Each row is a point. Each copy is the shape, with its points in the same order, turned, moved and blurred by noise. Some copies are also mirrored. Which?

Shape:
[[-1.3 -0.4]
 [ 3.6  3.2]
 [ 0.5  3.4]
 [-1.4  1.0]
 [-0.4  0.0]
 [-1.1  3.2]
 [ 6.6 -0.7]]
Copy 1:
[[ 0.9 -0.8]
 [-4.3  3.0]
 [-0.7  2.7]
 [ 0.9  0.2]
 [ 0.0 -0.4]
 [ 1.0  3.1]
 [-7.3 -0.7]]
Copy 1 is: mirrored
Copy 2:
[[ 0.2  0.8]
 [ 5.8  0.7]
 [ 4.0  2.6]
 [ 1.5  2.4]
 [ 0.9  1.0]
 [ 2.5  3.9]
 [ 5.6 -4.6]]
Copy 2 is: only turned
Copy 3, 7 rows:
[[-0.2 -1.7]
 [-1.3  4.5]
 [ 0.9  1.7]
 [ 0.9 -0.9]
 [-0.2 -0.6]
 [ 2.3  1.7]
 [-6.3  3.6]]
Copy 3 is: mirrored
Copy 4 (7 x 2):
[[-1.3 -1.1]
 [ 1.0  4.8]
 [-1.2  2.9]
 [-1.8  0.2]
 [-0.4 -0.6]
 [-3.1  1.8]
 [ 5.8  3.3]]
Copy 4 is: only turned

Shape:
[[ 2.2  0.6 -2.6]
 [-7.5  0.8 -0.8]
 [ 2.4  1.1 -3.0]
 [ 2.0 -3.2 -2.6]
 [-0.6  0.7 -0.4]
 [-2.0  0.2 -2.2]
 [ 0.2 -2.0  2.0]
 [ 2.4 -0.5  7.9]
 [-0.7  0.6 -1.4]]
Copy 1:
[[ 0.4 -0.6 -2.3]
 [-5.3  3.6  4.9]
 [ 0.3 -0.2 -3.3]
 [-0.1 -4.1 -0.9]
 [ 0.0  0.8  1.1]
 [-2.4  0.4  0.5]
 [ 1.9 -1.4  3.0]
 [ 7.5  0.2  5.1]
 [-0.7  0.4  0.2]]
Copy 1 is: only turned
Copy 2, 9 rows:
[[ 1.7  1.3 -1.4]
 [-8.4  1.3  0.8]
 [ 1.8  1.8 -2.2]
 [ 0.5 -1.8 -4.1]
 [-1.4 -0.5  0.5]
 [-3.1  0.7 -1.5]
 [-1.2 -3.6  0.8]
 [ 1.6 -6.8  5.0]
 [-1.4  0.8 -0.9]]
Copy 2 is: only turned
Copy 3, 9 rows:
[[ 2.1  1.5 -1.7]
 [-7.7 -0.3 -1.4]
 [ 2.4  1.7 -1.9]
 [ 1.7  4.2  1.6]
 [-0.9 -0.2 -0.7]
 [-2.1  1.9 -1.7]
 [-0.4 -0.8  2.8]
 [ 1.9 -6.5  5.0]
 [-0.9  0.8 -0.8]]
Copy 3 is: mirrored

Shape, 10 rows:
[[ 0.8 -0.5 -7.1  0.9]
 [-2.6  1.1  2.0  0.2]
 [-0.3  0.3  0.9 -1.2]
 [-0.3  0.4 -5.4 -2.5]
 [ 2.1 -0.3 -6.0  2.4]
 [ 5.1  1.5  3.1  0.6]
 [ 0.6  2.5  0.1 -2.1]
 [-0.1  2.8  2.8 -4.6]
 [ 5.1 -2.0 -0.9 -1.4]
 [ 2.9 -0.8  3.0  1.7]]
Copy 1:
[[ 3.0  2.4 -4.6 -0.6]
 [-1.0 -3.6  1.9 -1.1]
 [-0.6 -0.8  1.9 -1.8]
 [ 3.3  1.4 -2.1 -3.4]
 [ 2.4  2.8 -4.1  1.4]
 [-1.4  2.5  5.2  2.4]
 [ 1.4 -0.1  3.1 -1.9]
 [ 0.2 -1.1  5.7 -4.2]
 [-1.7  5.3  1.1 -0.5]
 [-3.5  0.8  2.9  2.0]]
Copy 1 is: mirrored
Copy 2 (10 x 4):
[[ 1.2  7.0 -1.8  1.6]
 [-1.0 -2.9 -2.1  0.7]
 [ 1.0 -1.4 -0.4 -0.5]
 [ 1.0  4.4 -2.4 -1.7]
 [ 1.9  5.7 -0.1  3.0]
 [ 6.2 -3.1  1.7  1.6]
 [ 2.6 -0.8 -1.7 -0.9]
 [ 1.9 -3.8 -1.8 -4.0]
 [ 4.5  1.5  3.5 -0.8]
 [ 2.7 -2.6  2.7  2.1]]
Copy 2 is: mirrored
Copy 3:
[[ 1.5  3.3 -5.9  0.7]
 [ 1.2  0.3  2.8  2.0]
 [ 0.7  0.6  1.8 -0.3]
 [ 3.1  0.7 -3.9 -0.7]
 [-0.4  5.1 -5.3  0.3]
 [-2.2  4.6  2.8 -2.9]
 [ 2.1  1.8  1.8 -1.3]
 [ 3.5 -0.7  4.2 -2.7]
 [-3.0  2.0 -1.2 -4.9]
 [-3.6  2.5  2.6 -1.5]]
Copy 3 is: mirrored
Copy 4, 10 rows:
[[ 1.3 -3.8 -5.0 -1.8]
 [-2.1  3.8  0.2 -0.6]
 [ 0.4  2.1  0.2 -2.3]
 [ 1.7 -0.5 -4.6 -3.9]
 [ 2.0 -3.8 -3.4  0.3]
 [ 4.7  1.4  4.0  1.0]
 [ 2.4  2.8 -0.9 -2.0]
 [ 2.7  6.2  0.9 -3.5]
 [ 4.7 -1.9  2.0 -3.0]
 [ 1.2  0.6  4.2  0.4]]
Copy 4 is: only turned

Shape (9 x 6):
[[ 2.8  0.4 -1.0 -4.3 -2.3  2.4]
 [ 0.7 -1.3 -1.1 -4.8  1.5  4.9]
 [-0.2  1.6  1.1  1.2 -3.0 -2.2]
 [-0.5  0.0  2.7  3.7 -1.3 -4.0]
 [-3.4 -1.4 -3.3 -3.1 -1.5  2.2]
 [ 1.3 -1.2 -2.7 -3.2  1.0  3.5]
 [ 0.6 -0.2 -2.7 -8.4  2.2  1.9]
 [ 0.2 -2.5  3.6 -0.5 -3.3 -1.5]
 [-3.4  2.5  3.3  1.1 -1.9 -0.5]]
Copy 1:
[[-2.0  1.0  2.5 -2.5 -1.7  5.0]
 [ 0.3  3.5 -1.1 -3.8  0.2  4.8]
 [-0.8 -0.7  3.2  2.3 -3.5 -1.0]
 [ 1.7 -2.1  3.5  2.7 -2.5 -3.8]
 [-1.6  2.3 -3.5 -0.1 -3.1  2.5]
 [-1.7  2.5 -0.5 -2.3  0.9  3.7]
 [-2.7  3.9 -1.0 -7.1 -1.4  3.3]
 [ 2.6 -3.3  2.0  0.0 -3.8  0.7]
 [ 2.7  1.9  2.7  2.5 -5.3 -1.1]]
Copy 1 is: mirrored
Copy 2, 9 rows:
[[ 2.9  1.3  0.9 -5.7  0.1  1.5]
 [ 0.5  0.9  1.1 -5.9  4.5  2.9]
 [-0.4  0.2  2.1  0.4 -4.1 -0.1]
 [-1.2 -1.7  3.6  3.3 -3.4 -1.0]
 [-3.0  1.8 -2.2 -4.4  1.4  0.4]
 [ 1.4  1.4  0.0 -3.9  3.8  1.9]
 [ 1.3 -1.6 -2.5 -6.7  3.4  4.9]
 [-0.8 -2.5  3.9 -2.4 -2.3 -2.2]
 [-4.1  0.5  3.9 -0.3 -3.7  2.1]]
Copy 2 is: mirrored
Copy 3, 9 rows:
[[ 2.2 -1.8 -2.5 -6.0 -1.5  0.6]
 [ 2.5 -2.4 -1.4 -5.5  3.5  2.9]
 [-1.1  1.7 -1.1  0.5 -3.3 -1.2]
 [-1.1  2.4  0.9  3.0 -2.2 -2.9]
 [-3.2 -2.9 -2.9 -3.2  2.2  2.3]
 [ 2.3 -3.2 -2.3 -4.0  2.6  1.1]
 [ 1.1 -1.4 -3.6 -8.2  4.7 -0.3]
 [-1.2 -0.2  2.7 -2.3 -2.7 -1.0]
 [-1.9  4.1 -0.1  0.2 -1.8  1.9]]
Copy 3 is: only turned

Shape:
[[  0.6  -0.1  -2.4   1.7  -4.4   0.2   0.2   0.9]
 [  0.9  -0.1   4.2  -5.4   0.2  -1.9   2.2   0.6]
 [  0.6  -0.1   2.6  -1.3  -0.2  -2.1  -1.4   0.9]
 [  0.1   2.3   1.1   1.4  -9.5   1.2  -1.4  -9.5]
 [ -3.4   0.6  -0.6 -13.8  -0.5  -3.0  -0.3  -1.5]
 [  0.8   2.4   0.3   0.8  -0.6  -3.4  -0.7  -0.2]
 [  0.5   2.2   1.4  -0.2  -0.4   1.8  -1.8  -1.2]
 [ -0.9  -0.3  -0.4   1.7  -0.3   1.1   1.3  -4.7]
 [ -0.8  -1.2   1.5   1.1   0.8   1.8  -0.8  -0.4]
 [  0.3   1.6  -1.9   1.7   1.3  -0.7   2.2   1.1]
 [ -6.0   2.7   1.1  -1.3  -1.9   0.1   2.1  -2.6]
 [  0.8   3.3  -1.9   0.6  -0.9   1.4   1.7   0.9]]
Copy 1:
[[ 0.2  0.7 -2.6 -0.1 -2.2  0.4 -0.1  1.6]
 [-1.1 -4.4  5.2  0.3 -0.6 -5.0  1.6 -0.4]
 [-1.5 -0.8  2.6  2.5 -0.2 -3.2 -1.5  0.3]
 [-2.5  6.1  2.7 -6.1 -1.0  0.8 -2.1  9.0]
 [-6.9 -2.5  5.2 -6.6 -3.0 -8.3  1.7 -6.1]
 [ 0.4  2.4  1.4  2.4  0.4 -3.4 -0.2  0.2]
 [-0.4  0.9  3.0  0.2  0.1  0.7 -2.2 -0.4]
 [-1.0  0.9  0.6 -2.1  4.5  0.6 -1.1  1.7]
 [-2.0 -2.0  1.3  1.4  1.9  0.7 -2.6  0.2]
 [ 1.9 -0.1 -0.6  1.3  2.1  0.0  1.9 -2.0]
 [-5.1  1.2  2.9 -1.3  1.5  0.8  3.6 -0.4]
 [ 2.2  0.9  0.7 -0.1 -0.2  1.6  1.3 -1.2]]
Copy 1 is: mirrored
Copy 2:
[[ -0.5   0.9  -1.2  -0.6  -3.3  -3.1  -1.8  -3.1]
 [  0.8   2.7   2.6  -3.4   1.8  -1.0   3.8   1.4]
 [  2.1   1.4   3.9  -0.8   0.4  -2.1  -0.6  -0.3]
 [  2.4   9.3   1.3   2.3  -4.7  -2.2   0.0 -11.6]
 [ -5.2   4.5   3.7  -7.3   7.5   1.1   3.3  -3.7]
 [  1.3   3.0   2.3   0.4   0.9  -4.8  -2.6  -0.8]
 [  2.9   4.5   1.0   1.3  -0.2   0.6  -1.7  -1.6]
 [  1.4   2.3  -1.4   4.1   0.1  -1.2   1.2  -4.2]
 [  2.1   0.4   1.3   2.5  -0.4   1.0  -0.2  -0.6]
 [  0.6   0.5  -2.4   1.6   0.8  -2.7  -1.0   0.6]
 [ -3.6   6.4   0.9   2.3  -0.3  -0.1   2.2  -1.7]
 [  0.5   4.2  -2.7   0.7  -1.0  -2.0  -2.1   0.1]]
Copy 2 is: only turned
Copy 3, 12 rows:
[[ 0.6  0.9  0.3  2.8 -2.1 -0.2 -1.4  1.0]
 [-0.5 -2.0  0.7 -4.3 -2.1 -3.0  6.3  0.2]
 [ 0.0 -1.7  2.1 -2.4 -0.3 -3.8  0.7  0.1]
 [-5.6  0.9  7.8  3.8 -2.8  5.4 -1.2 -1.9]
 [-5.2 -6.7 -4.3 -9.6 -3.9  0.9  3.6 -1.3]
 [-0.8  2.1  0.6 -1.2 -0.6 -3.6  0.7 -2.3]
 [-0.4  1.3  2.7 -2.3  1.7  0.2  0.7  0.8]
 [-0.8  0.0  1.9  2.5  2.7  1.4  1.9 -1.9]
 [ 0.6 -1.3  1.8 -0.3  3.3 -1.4  1.2  1.0]
 [ 1.9  2.5 -1.8  1.0  1.8 -2.4  1.9 -0.9]
 [-5.8  0.7 -1.5  0.3  1.9  0.3  3.1  0.9]
 [ 1.2  3.5 -1.2 -0.5  0.3  0.8  1.5  0.8]]
Copy 3 is: only turned

Shape, 13 rows:
[[-0.1 -2.2  2.1  0.9 -2.5 -2.3 -3.9  1.0 -0.3]
 [-1.4  0.8  2.2  2.0 -1.1  2.0  3.3  4.5 -3.8]
 [ 2.4  1.7  4.3 -2.3 -3.7 -0.8  0.7 -0.9  0.9]
 [ 2.9 -2.0  1.3  0.9 -0.8  0.4  1.9  3.3 -0.2]
 [ 3.7  0.6  3.9 -2.9 -6.0  1.4  1.8 -1.0  3.1]
 [-4.0 -3.1  2.4 -0.5  3.7 -0.3  2.9  1.4 -2.8]
 [-4.1 -0.7 -1.0 -2.4 -2.0 -3.3  0.2 -0.3  1.9]
 [ 2.9  0.1 -2.6 -4.1  2.8 -1.3 -1.4 -1.4 -2.4]
 [-1.7  1.4  7.6  0.4 -0.7  4.5  0.9 -0.2  0.5]
 [ 3.5 -1.6  2.6 -4.6  0.9  4.8 -1.7  0.9 -5.0]
 [ 3.2 -0.9 -2.6  0.4 -0.2  0.5  1.5  3.6  6.0]
 [ 1.9  0.1  0.4 -0.5  0.1 -1.6 -0.3  7.6 -1.6]
 [ 2.0 -2.6 -2.9 -6.0  2.4 -2.6  3.1 -0.3  1.2]]
Copy 1:
[[-1.0 -1.2 -0.9 -1.5 -2.8 -1.2 -4.6  1.8 -1.2]
 [-0.8 -0.5  2.5  1.4 -2.2  1.5  3.6  4.5 -5.1]
 [-0.2  2.0  4.5 -2.5 -5.0  0.0 -1.4 -0.3  0.2]
 [ 2.0 -1.4  2.3  2.3 -3.8  0.8 -0.4  3.9 -0.3]
 [-1.0  1.4  5.5 -2.1 -8.0  2.8 -1.5  0.1  3.1]
 [ 1.1 -4.9  2.9 -0.3  3.0  1.3  1.3  1.3 -3.7]
 [-0.3 -2.3 -0.8 -5.6  0.0  0.0  0.1  0.7  2.1]
 [ 6.8  1.9 -1.0 -1.6 -0.2  2.4 -1.1 -1.5 -1.0]
 [-5.0  1.4  6.5  1.2 -0.2  3.0 -1.1  0.3 -1.9]
 [ 4.5  1.8  3.3  0.4 -1.8  6.8 -3.6  1.3 -5.0]
 [ 1.9 -0.4  0.5  2.1 -2.4  2.1  1.0  4.3  6.3]
 [ 3.3  0.6  0.6  0.2 -1.9 -0.5 -0.2  7.8 -1.9]
 [ 8.2 -2.3  1.8 -2.6  0.1  1.9  1.1  0.0  3.4]]
Copy 1 is: only turned
Copy 2:
[[-1.8 -3.7  0.0  0.6 -2.5 -1.6 -2.4  0.7 -0.6]
 [-0.6  3.4  2.3  0.7 -0.9  0.6  0.5  5.1 -5.1]
 [-2.4  2.3  2.2 -0.6 -3.1 -1.3  0.6 -2.0  1.6]
 [ 1.6  0.7  1.2 -0.1 -2.5 -2.1  1.5  4.0 -0.3]
 [-2.5  2.1  2.2 -0.5 -5.1  0.0  3.7 -1.8  3.7]
 [-0.6 -0.8  2.5 -3.2  2.3 -3.3  1.5  2.9 -6.8]
 [-6.0 -1.4 -2.3 -1.3  1.1 -3.4  1.7  0.7 -1.1]
 [ 2.8  0.9 -3.9 -3.6  2.0 -2.8 -0.6 -1.6 -0.2]
 [-2.0  0.6  7.2 -1.0 -0.1  3.0  1.4 -0.4 -2.0]
 [ 4.4  0.9  0.6 -5.8 -2.5  2.8 -0.3 -0.8 -2.3]
 [ 0.2 -0.7 -0.5  0.3  0.8 -2.3  4.0  5.5  5.1]
 [ 0.3  1.7 -0.2 -1.9 -1.5 -1.9 -2.8  7.1 -0.2]
 [ 0.8  0.9 -3.4 -5.4  1.3 -6.2  4.1  0.6  0.7]]
Copy 2 is: only turned
Copy 3 (13 x 9):
[[-0.8 -1.7  2.6  3.8 -3.7 -1.3  0.3  0.4  3.1]
 [-0.1  0.0  1.9 -0.4 -3.1  0.8  6.7  1.0 -2.4]
 [ 1.6  1.9  2.9 -2.6 -4.6  2.5 -0.8 -2.0  2.5]
 [ 3.5 -1.2  2.3 -0.6 -0.4  0.3  2.6  0.8  0.2]
 [ 3.0  1.2  1.9 -3.1 -4.8  6.1 -0.2 -2.0  2.9]
 [-3.0 -0.8  6.1 -1.7  1.5 -3.1  2.8  1.6 -3.5]
 [-2.0 -1.0  0.5 -0.8 -2.3  0.9 -3.6  3.4  0.2]
 [ 1.8 -1.2  0.1 -3.4 -0.8 -5.5 -1.8 -2.2  1.5]
 [-2.9  4.6  4.9 -1.4 -2.1  3.0  4.2 -2.1  0.8]
 [ 0.0 -1.1  3.3 -4.5 -1.4 -2.7  5.4 -4.7  4.1]
 [ 5.7  0.5 -1.0 -0.3  3.1  2.3  0.4  3.0  2.1]
 [ 3.2  0.3  1.6  0.0 -2.2 -3.9  4.8  4.6  2.2]
 [ 2.7 -2.3  1.5 -5.8  1.6 -3.3 -4.1  1.0  0.8]]
Copy 3 is: mirrored

Shape (16 x 11):
[[ -0.8  -1.4   0.6   1.9  -0.1   0.4  -2.2  -2.2   0.7  -1.2   0.5]
 [  2.1  -1.9   0.0   0.8  -0.9  -2.2   2.2   7.8  -2.7  -2.1   1.8]
 [  2.0   0.6  -2.5   0.6  -2.4  -1.6   5.2  -1.6   2.0  -1.6   1.3]
 [  1.1   0.8   0.6  -8.6   0.0  -1.8  -3.6  -1.4  -1.0  -3.6  -0.4]
 [ -2.1   1.1   1.8   2.0  -2.2   1.5  10.4  -1.3   0.9   2.2  -0.4]
 [ -2.6  -2.3 -12.1   1.2   2.0   0.9   1.8  -1.4  -0.5   2.2   0.1]
 [  0.5   2.1   2.1   0.6  -2.4  -0.1  -3.9  -1.4   0.0   0.5   1.7]
 [  1.6   0.6   1.5   2.5  -2.0  -0.7  -3.6   1.6  -1.7  -7.2  -0.8]
 [ -1.9  -4.4   2.4   0.6  -2.0   1.2  -1.0  -0.6   2.9   2.0   1.0]
 [  3.8   0.9   2.7   0.6  -2.1   1.6  -3.3   1.3  -0.9  -1.6  -0.2]
 [  3.1   1.0   1.0   0.2   0.7   0.9  -0.8  -1.9   3.4   0.7  -3.0]
 [ -0.5   1.3   2.5   2.5   6.9  -5.8  -0.7   0.6   3.1   0.5  -2.6]
 [ -0.9  -0.3   2.1  -3.2   0.1   0.6  -1.8  -1.3   0.6  -1.1  -1.1]
 [ -2.1   0.7   1.5  -5.2  -2.8  -1.6  -3.6  -1.5   2.7   1.2  -3.2]
 [ -0.3  -5.4   0.8  -1.4   1.5  -6.8   1.6   0.7  -5.4   2.5  -0.5]
 [  2.2   2.0   1.8  -3.6   1.9   1.0  -3.5  -0.1   3.1   2.6   1.5]]
Copy 1, 16 rows:
[[ 2.0  1.1  1.3  0.1  0.1  0.5  0.3 -1.6  0.0 -2.7 -1.0]
 [-1.2  1.0 -1.4  6.6  1.8 -0.8  0.4  5.1 -3.3  0.0  0.8]
 [-0.4  3.1 -1.3 -0.7  0.7 -4.0  3.2  1.7  0.6  0.7  3.2]
 [ 2.3  0.4  2.6 -1.1 -6.4 -1.4 -0.7  3.7  0.1  2.5 -4.8]
 [-4.3 -0.5 -2.2  0.6  5.5 -2.1  7.6 -0.5  4.1  1.8  2.3]
 [-8.2  4.4 -2.9 -6.6 -2.3  3.5 -0.3 -0.2 -4.0 -2.2  4.3]
 [ 3.1 -0.6  4.8  1.6 -2.9 -1.7  1.9 -1.5 -0.1 -3.9 -0.6]
 [ 5.2  4.6  0.8  5.0 -2.2  1.2  3.0  1.2 -2.5 -3.3 -2.5]
 [ 1.4 -2.9 -1.6  0.2  1.5  0.5 -0.8 -2.7  2.4 -2.8  0.2]
 [ 4.5  0.2  2.8  4.8 -2.3 -0.3  2.4 -0.2 -1.7 -1.4  0.7]
 [ 2.3  1.9  3.5 -0.8 -0.8  1.4  1.4 -1.0  1.9  1.4  2.3]
 [-1.3  6.0  6.3  1.6  4.1  3.2 -3.3  2.1  3.2  0.0 -0.9]
 [ 1.6 -1.1  1.8 -0.8 -2.2  0.3  1.0  1.2  1.7 -0.2 -2.9]
 [ 0.4 -1.5  1.9  0.8 -5.8  0.2 -0.8  0.0  5.6 -0.3 -1.5]
 [-6.3  2.1  0.8  4.0  0.2 -2.1 -4.2 -2.4 -1.4  2.0 -4.4]
 [ 2.9 -3.4  5.8 -1.0 -2.1 -0.2 -0.9  1.3 -0.3 -0.2  1.3]]
Copy 1 is: only turned
Copy 2 (16 x 11):
[[ 2.4 -0.2  0.9 -0.7  1.0 -0.7 -2.2  3.2  0.0 -0.8 -0.1]
 [ 0.2  2.1 -3.5 -0.3  6.0  1.3  4.4  6.5 -2.8  2.7 -3.0]
 [-2.4  3.1  1.1  0.3  4.0 -1.3  2.6  3.1  1.0 -0.8  4.2]
 [ 1.7  7.4 -4.6 -5.2 -1.2 -2.7 -1.1  0.0  0.4 -2.7 -3.5]
 [-4.1  0.5  2.8  4.2  3.5  4.7  5.5  0.4  3.2 -2.4  3.8]
 [-3.0 -4.1 -2.2 -2.9 -3.4 -2.3  1.7  5.4 -4.0 -1.2  8.2]
 [ 3.4  2.3  0.9  0.6  1.9  0.8 -3.6  0.0 -1.2  1.5 -1.3]
 [ 0.9  2.7 -0.8 -2.9  5.4  0.8 -4.0  5.5 -0.8  0.6 -3.8]
 [ 3.5  0.6  3.1  2.8 -2.2  0.4  0.0  4.4  1.7 -0.2 -1.4]
 [ 3.9  2.9 -1.9 -0.4  4.7  2.6 -3.0  2.8 -1.0  1.6 -1.0]
 [ 3.1  0.4 -1.2 -2.0  2.0  1.2 -1.5  0.7  4.8  1.1  2.7]
 [ 0.5 -4.3 -2.4 -2.0  3.4 -3.9  1.0 -1.7  5.4  2.7 -3.8]
 [ 1.4  3.1 -1.3 -1.8 -0.4  0.9 -0.8  1.2  1.4 -1.0 -2.5]
 [ 0.8  3.9 -3.2  0.1 -4.4 -0.1 -2.4 -0.2  3.0  1.4 -2.0]
 [ 0.1 -1.8 -7.4  4.3  2.3 -3.0  3.4  2.2 -1.0 -2.6 -3.4]
 [ 5.8  3.2 -1.6 -2.6 -0.2 -0.2  0.6 -1.8  1.6  2.3 -0.2]]
Copy 2 is: only turned
